Every row gives one point. Examples show where two turns around zero, p and q, send a point. Write where each new point lands after one turn and then the other. Backwards means that the second turn is done in reverse. Each puzzle has new turns, and all numbers are rounded.
(in the rows, 128 means zero)

Turn p:
[ 93 109] => [ 90 140]
[174 106] => [144  79]
[106 187] => [156 184]
[139 110] => [122 108]
Turn q:
[163 134] => [139  94]
[ 69 161] => [152 191]
[110 113] => [110 143]
[170 105] => [112  83]
Where do these land?
q, then p: [118 113] => [122 145]
q, then p backwards: [ 79 144] => [ 97 169]
p, then q: [187 126] => [90 83]

Turn p:
[166  88 133] => [116 146  77]
[149  83 145] => [101 133  84]
[ 90 111  94] => [ 97 154 163]
[ 77 136 127] => [106 113 172]
[152 191  99] => [197 140 150]
[134 158 170] => [150  82 121]
Turn q:
[114 179 104] => [ 75 111 113]
[131  54  99] => [170 194 112]
[158 137 168] => [141 103 171]
[109 141 141] => [127 104 116]
Where do these land?
q, then p: [173 178 113] => [ 90  76 152]
q, then p: [111  82 115] => [174 150 128]
p, then q: [161 143 145] => [119 163 145]
p, then q: [ 68 110 139] => [170  98  91]

Turn p:
[150 135 165  81] => [142 131 160  74]
[ 96 132 113 159] => [123 132  89 154]
[137 167 171  83] => [169 140 141  69]
[123 112 117 203] => [102 163 109 190]
[121 105 139 105] => [107 118 132 103]
[156 144 134 104] => [152 124 157 112]
[113 101  56 161] => [103  87 108 195]
Turn q:
[116 134  88 150] => [105 135 169 135]
[110 103 200 129] => [181 111 100  80]
[142 152 131 158] => [150 150 147 147]
[126 151  67  67] => [ 46 146 106 149]
[146 100 154 137] => [159  99 120 130]
Where do these land?
p, then q backwards: [140 121 113 107] => [125 103 120 141]
q, then p: [101 105 130 144] => [114 124 142  95]
q, then p backwards: [142 104 101 199] => [200 129  95 110]
p, then q: [ 96 225 138  86] => [ 97  99  87 222]
q, then p: [132 107 129 112] => [108 112 126 134]
p, then q: [157 106 157 120] => [141 150  99 101]

Turn p:
[115 140 165 111 149 129] => [152 120 121 119 112 165]
[147 148 102 140 144 138] => [124 170 136 128 132 121]
[118 137 160 113 139  78] => [167 110  97 148 101 136]
[150 144 128 118 103 137] => [112 138 101 119 147 129]
[117 146 105 145  80 141] => [ 77 130 114 111 119 103]
[117  31 102 147 132 133] => [125  78 198 154 162  92]
[134 143 161 136 145 134] => [132 136 124 137 119 166]
[127 134 101 114 132 134] => [134 142 133 108 133 110]
Turn q:
[142 158 174 146 132 128] => [138 123 172  96 144 113]
[178 169 135 162  95 166] => [150  57 147 101 123  93]
[119 109 125  90 145  97] => [118 168 104 119 130 156]
[ 97  88 108 119  92 136] => [ 85 115 111 167 120 150]
[107 135 107 124 137 104] => [126 152 106 141 146 119]
[134 116 128 139 166 102] => [162 157 130 133 140 145]
[129 147 139 130 157 142] => [145 144 145 118 114 108]
[117 101 109 114 100 149] => [ 99 109 111 149 106 141]
Where do these land?
q, then p: [116 112 109 139  95 134] => [115 115 164 140 118 116]
p, then q: [159 162 141 149 126 159] => [118 136 133 139 110  73]
q, then p: [ 95 131 128 117 156 165] => [101 121  89 139  98 122]
q, then p backwards: [114 149 143 132 125 108] => [145 119 104 124 123 146]
p, then q backwards: [120  96 143 132 100 133] => [131 127 129 142  85 135]
q, then p: [103 110 129 142 160 121] => [106 156 118 141 112 150]
p, then q: [189 136 103  85 134  76] => [207 132  84 115 150 113]

Turn p:
[150 145 145 110  89 151 109 101] => [153 140 118 131 118 130 174  90]
[122 107 140  70 115 107 100 101] => [135 179 119 164 118 124 114  86]
[ 78 139 122 116 110 133 175  76] => [154 153  71  89 161 103 111 121]
[133 137 102 156 193 196  87 201] => [ 52  67 186 153 162 104 166 155]
[112 111 129 137 153 143  98 116] => [ 97 125 144 122 126 102 120 105]
[225 106  93 117  92 116 156 136] => [157 139 157 127 136 234 147 124]
[ 93 141 177 120 166 102 149 109] => [109 121  67 134 101 103  92 132]
[112 116 145 123  62 106 110 187] => [199 122 164 175 115 110 122 145]
[125 118 158 176 141 121 149 143] => [130  78 126 110 106 127 103 142]
[131 159  70 153 159 106 148 110] => [ 94 156 126  78 138 143 130 177]
Turn q:
[ 88 163 140 133  86 199 115 128] => [106 138  78 108  97 144 170  69]
[148 184 110 112 118  99 161 154] => [180 127 136 170 154 130 168 124]
[108 191 116 113 136 109 174  91] => [144  93 113 161 128  95 194 148]
[101 142 138  97 137 134  94 135] => [141  94 113 126 103 130 112  99]
[141 119  87 123  92 152 101 118] => [144 157 149  87  97 130 143 113]
[143 121 111 173 132 113  92 137] => [117 125 168 109 133 173 123 137]
[ 92  83 121 137 120 151 130 149] => [ 93 139 132 101 143 109 108  90]
[199  78 153 133 224  85 184 131] => [107 146 166 211 159 103  59 212]
[132  72 176 132 107 109 100 108] => [120 132  98  79 138 138  75 161]
Where do these land?
p, then q backwards: [120  98 103 147 128 112 203 108] => [132  87 172 135  93  87  89 142]
q, then p backwards: [123 188 108 132  99 134 122 135] => [172 149 142 121  89 156 122 119]
q, then p: [156 104 110 115 114 198 100 147] => [161 162  99 113 110 102 188 117]
p, then q backwards: [106 103 144 103  83 105 100 133] => [159 129 106  76 136 137 137 158]
p, then q: [107 107  93  72  86 125 103 109] => [132 102 122 174 107 165 165 172]
p, then q: [113 114  95 135 136 148 110 166] => [106 102 111 149 151 141  94 135]
q, then p: [125 120 216 141 149 117 150 124] => [ 89 131 193 117 160  95 121 160]
p, then q backwards: [192 188 115 153 129 107 163 168] => [164 180 146 177 125 100 100  70]
q, then p: [114  98 198 159 169 105  95  61] => [140 130 203 184 179  78 101 136]
p, then q: [124 161  97 123 188 128 134 129] => [116  89 135 138 149 110 135  73]
